Every row gives one point. The points of each table are mixes of a few directions, plus a little noise. Count the directions of each table, and those that both share. Where both have some left over, give the other angles between the two spaces (their principal angles), to ten degrees, smallest first.

First (6 x 2)
[[-37  39]
 [ 19 -20]
 [ 23 -25]
 [ 21 -22]
 [ 13 -14]
 [-40  42]]
Second (4 x 2)
[[-36  -9]
 [ 13   3]
 [ 58  14]
 [-35  -9]]
Directions: first 1, second 1, shared 0; angles 60

First (5 x 3)
[[ -6 -17   9]
 [ 20  60 -29]
 [ 10  28 -13]
 [-11 -31  14]
 [-14 -39  18]]
Second (5 x 3)
[[  7 -27  40]
 [  4 -13  18]
 [  5 -19  27]
 [ -7  23 -35]
 [ -9  35 -51]]
Directions: first 1, second 1, shared 0; angles 40

First (8 x 6)
[[  1  13 -50  33   4 -19]
 [ 37  -7 -26   4 -22  27]
 [ 13 -38  45  32  15   1]
 [-18  20  19 -47 -12 -12]
 [ 16  11   6 -24 -28 -19]
 [ -5  -3  10  15   7 -20]
 [ 15  -2  -6 -22 -14  36]
 [-60   6   1  10  50   5]]
Second (6 x 6)
[[ -8 -56   2   5 -49  24]
 [  6  19  32 -16  13 -25]
 [ 14  27  -3   4  -5 -52]
 [ -7  -9   7   4   8  10]
 [  9  31 -60  -8  10  36]
 [-14 -13  22  11  23   7]]
Directions: first 4, second 4, shared 3; angles 60

First (7 x 9)
[[-15  -5  -4   6 -22   8 -16  16  15]
 [ -4  -4   1   3  -6   3  -2   5   2]
 [ 20  33 -13 -20  30 -17   0 -31  -3]
 [-12 -30  15  17 -18  13   9  22  -5]
 [ -2 -14   8   7  -4   5   8   7  -6]
 [  9   4   1  -4  13  -5   9 -10  -8]
 [  4  16  -9  -8   6  -6  -8  -9   6]]
Second (10 x 9)
[[-18  -9  -3   2 -14   7  -3   7   4]
 [-14  -6  -2   2 -10   5  -2   5   3]
 [  0   3  -2  -6  11  -3  10 -14  -9]
 [-22  -9  -4   0 -11   7   1   2   1]
 [ 60  18  16  13  10 -14 -22  21  14]
 [ -9  -3  -2  -2  -2   2   3  -3  -2]
 [-23 -10  -4   0 -13   8   0   3   2]
 [-20  -8  -4  -1  -9   6   2   0   0]
 [ 13  12  -2 -14  31 -11  21 -30 -19]
 [ 33  10   8   7   7  -8 -11  10   7]]
Directions: first 2, second 2, shared 1; angles 80

First (9 x 12)
[[  0 -11   4  60   6 -32  19  32 -35  10   5  -1]
 [-16  -3  28 -21  -4 -13   4   0  19   0 -46  27]
 [  1  17  31 -13  20  21 -37   5   0  21   4  -7]
 [-11  -8  -4 -33  -8  -1   4 -30  14 -29  13  -3]
 [  2   5  -3   5 -23   5   0  -3 -12   2   7 -19]
 [ 20  10 -43   2 -10  20   8  -8  10   1   3  -3]
 [ -4 -18 -14  54  20 -45  36  13 -18 -13   4  19]
 [ 15 -15 -14 -46 -12  36 -11  24  27  13  -5   1]
 [ -6  24  16  -6  10   9 -23 -32  -5  -4  16 -15]]
Second (11 x 12)
[[ -6 -24   0 -13  30  -9  -1   1   5 -21  34   5]
 [  8  36  16  28 -51  14  -8  13 -21  46 -53 -16]
 [  5  -7 -14  26  24 -19  20  16   7   3 -20  31]
 [  4  -6 -23   1 -15   3  10 -11  -6 -14  24 -16]
 [ 13  35  26  -8  17  40 -47  14   4  45 -15  -5]
 [-11  28  15  -4 -12   1  -9 -37   0  -4 -16  -5]
 [  3 -11   1 -39 -28  23  -7  12  13   7  -7  -9]
 [ -2 -13 -12  -5 -14  -8  19   3   7  -8 -10   8]
 [-13 -32   7  11  21 -31  15  11 -11 -22  29   4]
 [ 12 -16 -31 -26   0  17   6   7  23  -7   9   7]
 [-16   8  15  31  28 -32   3 -28 -21 -22  27  -3]]
Directions: first 6, second 6, shared 6

First (8 x 18)
[[-28  35 -22   0   8 -23  19  12 -25  30  10 -17  17   3  31 -35  -3  -4]
 [-10   8   2  -2  -6 -21  10   0 -17  -9   1   0 -11  13  -1  -6   1  -1]
 [ -1  -4  15  -6  -9 -18   8  -5  -8 -22  -2   7 -20  14 -13   6   2   3]
 [-13  19  16 -30  16 -27  29  -2  12  17   5  -2  14  -3  13 -16  -6  23]
 [ 27 -35 -10  37 -15  49 -27 -16   9  -6  -5  21  -1  -4 -22  33   0 -23]
 [  0   2   3 -14   6  -4 -12  16   3 -12  -4 -17  -8  -5   2  -5   5   9]
 [ -4   3   8  -6  -3 -15  11  -4  -6  -7   1   4  -7   9  -3  -1   0   3]
 [ 29 -29 -13  21   4  60 -37  -1  31  10  -6   3  17 -26  -7  24   0  -9]]
Second (10 x 18)
[[ -4  -8   9  16 -14  -6  15 -24  -8  -4   5  30  -2  21  -8  13 -11  -7]
 [-16  11  15 -14 -11  18 -36   3  33 -34 -12  -3  -5   5  -6 -16 -15  25]
 [ 22   9 -11 -17  10  -2  -1  16  11   1   2  -5 -22 -41 -12   5  24  14]
 [  9  19 -24  -5  10   7  16   9  -3  36  -1 -21  10 -26   4 -18  20 -12]
 [  9 -40   9   2  22 -29  -9  24 -29 -14   8 -15  -5  10  23  34   0  -2]
 [-17 -21  29   8 -14  -4 -18 -15   3 -40  -2  22  -5  39  -3  15 -28   9]
 [ -5 -13  -5  12  13 -16  -8  13 -14  -1  16   7   2   0  23  18 -10   7]
 [-20  26  -3   6 -20  27  15 -26   8  24 -14  -5  28  21  -6 -39  -8 -23]
 [ -4  21 -11   0  -6  13   8  -7   9  17  -3  -1   9  -8  -5 -19   3  -4]
 [ 25  -3  -9  -9   9  -8  19   7 -10  15   0 -10 -12 -22  -9   9  27  -9]]
Directions: first 4, second 5, shared 2; angles 70, 90
